Each row is a point. Examples show where two turns around zero, p and q, send a point. Write where each new point lands after one turn and then the other. Backwards means that the second turn is done in reverse. Each puzzle has new turns, and all numbers are rounded.
In the rows, zero is written as 128.

Turn p:
[ 84 146] => [100 166]
[144 127] => [141 119]
[153 143] => [157 128]
[111 139] => [119 146]
[147  85] => [122  81]
Turn q:
[164 135] => [159 109]
[137 116] => [126 113]
[ 83 133] => [ 99 162]
Where do these land?
p, then q: [ 86 110] => [100 164]
p, then q: [154 151] => [157 109]
q, then p: [144 123] => [127 111]

Turn p:
[140 164] => [140 164]
[112 125] => [112 125]
[122 145] => [122 145]
[139  77] => [139  77]
Turn q:
[165 135] => [157 152]
[112  98] => [129  94]
[107 151] => [ 98 138]
Where do these land?
p, then q: [109  90] => [130  86]
q, then p: [158 154] => [142 165]
p, then q backwards: [109 112] => [104 124]
p, then q: [135 156] => [121 156]

Turn p:
[119 137 164] => [143 157 148]
[137  96 126] => [ 98 120 140]
[171 150 113] => [153  85 136]
[142  90 124] => [ 93 114 143]
[120 155 137] => [155 140 123]
[ 79 140 104] => [127 152  78]
Turn q:
[134 142 140] => [112 139 130]
[ 98 138 163] => [ 98 111 160]
[140  84 125] => [171 134 143]
[140 148  84] => [132 128  78]
Where do these land?
q, then p: [120 105 143] => [130 134 156]
q, then p: [102 135  89] => [ 88 106 116]
p, then q: [160  90 142] => [120 111 176]
q, then p: [171 131 112] => [160 102 108]
p, then q: [104 145 129] => [121 137 101]
p, then q: [111 161 152] => [111 163 107]

Turn p:
[136 119 162] => [152 103 119]
[103 152  92] => [ 97 152 159]
[104 137 127] => [115 120 149]
[135 125 167] => [157 101 125]
[142  89 138] => [129 111  89]
[149 146  82] => [118 181 127]
Turn q:
[109 112  92] => [ 97 153 111]
[161 115 156] => [130  98 161]
[149 103 123] => [102 115 144]
[ 79 144 167] => [178 168 139]
[122 143 118] => [133 131 110]
[148 151 113] => [128 104 104]
Where do these land?
q, then p: [116  91 117] => [127 110 164]
p, then q: [106 143  88] => [168 153 121]
p, then q: [167 135 163] => [104  81 128]
p, then q: [124 143 144] => [131 116 147]

Turn p:
[132 136 141 139] => [139 112 130 131]
[121 142  49 136] => [ 51 134 129 151]
[125 147 108 141] => [107 116 132 147]
[135  63 143 131] => [138 142 138  64]
[132 142 148  93] => [155 146 105 143]
[107 123 151 138] => [149 127 153 126]
[145 143 156 119] => [157 118 109 134]
Turn q:
[148 138 128  86] => [164 124 126  97]
[ 91 125  85 158] => [109  92 119 177]
[109 113 119 155] => [103 119 135 153]
[127 147 145 146] => [116 150 110 132]
[181 130 125  98] => [180 146 146 109]
[111 115 165 125] => [ 96 135 132 101]
Where do these land?
q, then p: [116 131 139  87] => [126 164 106 116]
p, then q: [121 103  80 146] => [ 95  98 102 102]
q, then p: [111 134 128 102] => [119 152 119 113]
q, then p backwards: [106 145 138  99] => [166 112 131 134]
q, then p: [172 135 158 145] => [141 107 108 175]
q, then p: [163 151 108 157] => [114  77 119 140]
p, then q backwards: [107  98 145 159] => [144  90 135  99]

Turn p:
[144 103 121 159 119 147] => [129 128 123 133 173 143]
[116 147 165  68 132 113] => [100 104 146 127  66 117]
[142 145 121 190 131 139] => [133 173 116 105 165 150]
[137 102 149 102 140 103] => [119 113 168 151 116 120]
[123 115 101 161 121 110] => [148 155 119 146 155 116]
[138 145 144  65 103 115] => [108 100 125 154  70 140]
[ 75 126 122 136 130 152] => [126 117 101 100 141  87]
[149 141 101 142 149 143] => [162 135 127 109 137 152]
Turn q:
[181 126 137 150 109  97] => [149 107 156 113  82 101]
[102 134 140 112  97 150] => [127 143 123 175 139 130]
[ 94 164 144 107 136 156] => [140 141  83 156 148 149]
[109 100 110 118 146 121] => [108 145 141 107 152 136]
[142  88 136 156 168 137] => [ 98 114 143  93 108 165]
[109 154 102 113 124 161] => [112 127  90 149 155 115]
[112 143 127  78 128 155] => [119 168  89 148 140 124]
[156 129 121 164  94  87] => [153  94 171 123 112  95]
[146 114 136 154 150  89] => [146 113 156  88 114 138]
Where do these land?
p, then q: [125 165 154 169 111 108] => [157 121  87 149 165 118]
q, then p: [108 135 107 110 128 112] => [146 138 151 115 109 130]
p, then q: [176 121  73  99 142  87] => [117  77 135 143  57 119]
p, then q: [106  92 160 170 150 155] => [148 169 112  89 145 168]
p, then q: [125 136 119 114 135 162] => [100 152 133 123 124 116]
q, then p backwards: [119 111 113 129 105 137] => [126 105 148 132 122 114]
q, then p backwards: [138 136 171 106 124 134] => [143 159 106 121 117 100]

Turn p:
[140 122 156 144 114 123] => [128 138  94 139 126 123]
[137 120  98 143 129 122] => [141 119 143 145 110 143]
[ 93 155 128 148 126 168] => [143 172 143 112 158 149]
[ 98 152 116 105 147 116] => [137 107 153 102 156 123]
[137  97 104 116 153 107] => [113  86 140 131 106 143]
[141 119 153 117 100 129] => [119 142 103 125 113 102]
[150 131 142 123 127 131] => [114 132 120 143 129 113]
Turn q:
[154 113 137 111 139 114] => [126 130 155 109 139 147]
[122  94 143 100 112 113] => [ 83 137 150 121 135 132]
[118 146 139 156 109 156] => [135 115  92 127 134  98]
[146 134 123 121  92 112] => [108 120 114 101 111 145]
[ 94 142 153 146 146 157] => [144 117 125 153 140  80]
[116 150 120 125 159 126] => [155 121 143 151 115 126]
[112 144 124 139 136 155] => [144 117 111 151 134 113]
[145 120 102 139 141  94] => [145 158 136 116 109 155]
[144 109 111 117 117 126] => [114 137 124 123 135 156]
Where do these land?
p, then q: [111 116 122 149 114 125] => [128 111 111 123 139 148]
q, then p: [139 130 133 124 109 121] => [123 128 136 108 120 124]
q, then p backwards: [100 142 148 123 116 125] => [153 123 128 101 122 117]
p, then q: [125 149 119 135 113 117] => [140 128 135 103 130 139]
p, then q backwards: [138 115 124 126 119 118] => [118 145 124 128 122 122]
p, then q: [134 112 138 134 109 115] => [120 135 109 125 117 147]
q, then p backwards: [142 126 137 124 225 131] => [114 198  65 155 129 127]
p, then q: [138 148 119 126 122 177] => [148  98 133 123 107  93]
q, then p: [124 116 113 112 124 124] => [134 147 129 120 138 139]
